Rows are points. The last column is the point's height on a tilted bowl or saddle (a function of degree 2), plus a little noise. Count its main directions that bend up, bend down and stay straight.
In the rows, 128 means zero.

Points (17 x 4):
[[107 112  97 123]
 [118  67 194  99]
 [149  92 150 105]
 [129 121 156 117]
 [161 169 106 140]
 [170  43 125 106]
 [173 147  14  24]
 [ 76 145  68  75]
 [117  82  89 128]
 [ 70 120 132 184]
 [159 104  55  79]
 [145 160  95 114]
 [ 78 136 157 164]
 [160 150 146 131]
 [102  52 119 190]
 [113  89 140 145]
 [174 148 156 133]]
Directions: 1 up, 1 down, 1 straight

Points (24 x 5):
[[128 166 163 160  83]
 [167  56  71  84  98]
 [153 110 225 182   7]
 [169 141 172 127 112]
 [120 230  87 106 116]
 [ 61 142  74  95 154]
 [122 147 101 139 131]
 [102 132 162 127 130]
 [149 173 107  75 174]
 [181 146  45 116 104]
 [141 157 137 136 116]
 [209 129 101 156  95]
 [160 177 147 100 147]
 [166  14 172 225  44]
 [124 126 101 164 124]
 [125 187  91  78 159]
 [ 95 111 114 110 145]
 [119 121 106 200 121]
 [154 140 105 105 143]
 [177  86 123 159 102]
 [ 93 146 178 135 120]
 [135 112 128 100 143]
 [149 187  92  70 171]
 [132 138 139  88 157]]
Directions: 1 up, 2 down, 1 straight

Points (48 x 7):
[[141 106 174 157 170  91 108]
 [116  52 106 183 140 129  84]
 [151 130 152 117 142 101 134]
 [172 126 162 197 113  90 122]
 [170 136  99 124 139 131 147]
 [ 86 115 148 145 147 149  80]
 [166 141  78 109 159 159 134]
 [130 170 142 109 100 111 132]
 [ 93 195  92 126 193 111  76]
 [134 122 193 105 137  88 111]
 [ 77 128 104  87 207  76  55]
 [122 123 144 155  99  79 118]
 [ 99 132 146 118 164 191  74]
 [129 108 105 118 110 115 135]
 [121 162 116  92 120 119 131]
 [109  78 197 110 109 100  80]
 [148 124 144 134 130  83 135]
 [ 72 120  71 147  95 102  95]
 [105 159  90 131  92  98 122]
 [ 98 113 122  85 134 140 108]
 [118 130 122 126  75 129 128]
 [113  65 122 184  92 137  93]
 [188 167 111 133  96  99 154]
 [ 68 122 144 178 156  77  62]
 [151 103 111 123  96 121 142]
 [136 101 132 144 106 106 128]
 [ 37  85 122 203 138 182   7]
 [136 162 192 156 135 127 111]
 [145 165 200  99 156  90 120]
 [206 127 110 130 126 159 143]
 [ 71 127 149 186 120  68  69]
 [157 162  76 158 161  85 130]
 [122 204 127 113 178  93 113]
 [ 85 106 144 116 152 132  85]
 [134 152 134 102 137 139 130]
 [134 163 154 127 125 142 124]
 [104 102 100 124 185 134  88]
 [112 103 153 118 134 156 101]
 [146  86 161 124 198 122  93]
 [ 80 127 133 249 138 106  43]
 [125 134 102 185 130 177  99]
 [ 78  66  86  41 119 153  97]
 [152 148  65 219 139 154  96]
 [164  92 187 198  77 133  84]
 [152 151 153 139 131  78 139]
 [132 138 127 154 160 155 110]
 [139  98 129 142 121 158 119]
 [134 156  93 167 120 106 128]]
Directions: 0 up, 5 down, 1 straight

Points (40 x 7):
[[ 89  99 107  79 124 149 170]
 [ 94 109 110  89  94 120 128]
 [148 110  93 123 161  91  98]
 [115 123 118  73 132 133 150]
 [187 105 139 141 147 125 105]
 [101  94 100 126 136 108 136]
 [146  93 104 120 162 140 131]
 [148  33 145 119 132  91 114]
 [125 106  86  91  84 230 232]
 [122 127  90 134 104 108 103]
 [ 80 163 128 124  79 135  59]
 [106 162 138 154 114 136  88]
 [144 184 127 114 130 126 106]
 [157 138 128 151 149 122 100]
 [ 90 136 133 114  62 159  70]
 [182 131 118  73 133 165 185]
 [149  92 142 126  96 103 106]
 [ 85 158 153 147  88  55 104]
 [175 113 125 113 166 158 147]
 [136 148 105  50 151 151 182]
 [158 163   7 142 109  98  20]
 [124 113 146 121 118 129 110]
 [ 97 141  78 156 153 117  88]
 [144 109  75  96 142 141 149]
 [117 139  86  94  91 131 107]
 [144 114 106 192 130 110 102]
 [ 52 127  95 114  88 139 110]
 [129  99  98 116 134 157 154]
 [133 124 138  95  80 171 119]
 [138  97  93  98 158 137 151]
 [180 113 129  73  69 150 140]
 [173 107 148 142 149  83  95]
 [ 55 178  83 118 143 139  75]
 [174 144 154  95 177 139 162]
 [ 78 107 142 135 139 107 111]
 [153 141 107 139 236 135  67]
 [155  93  80 174 161  81  78]
 [142 117 121 141 127 164 132]
 [151  74 102 148 103 158 154]
 [ 72 125 150  77 110 115 117]]
Directions: 3 up, 2 down, 1 straight
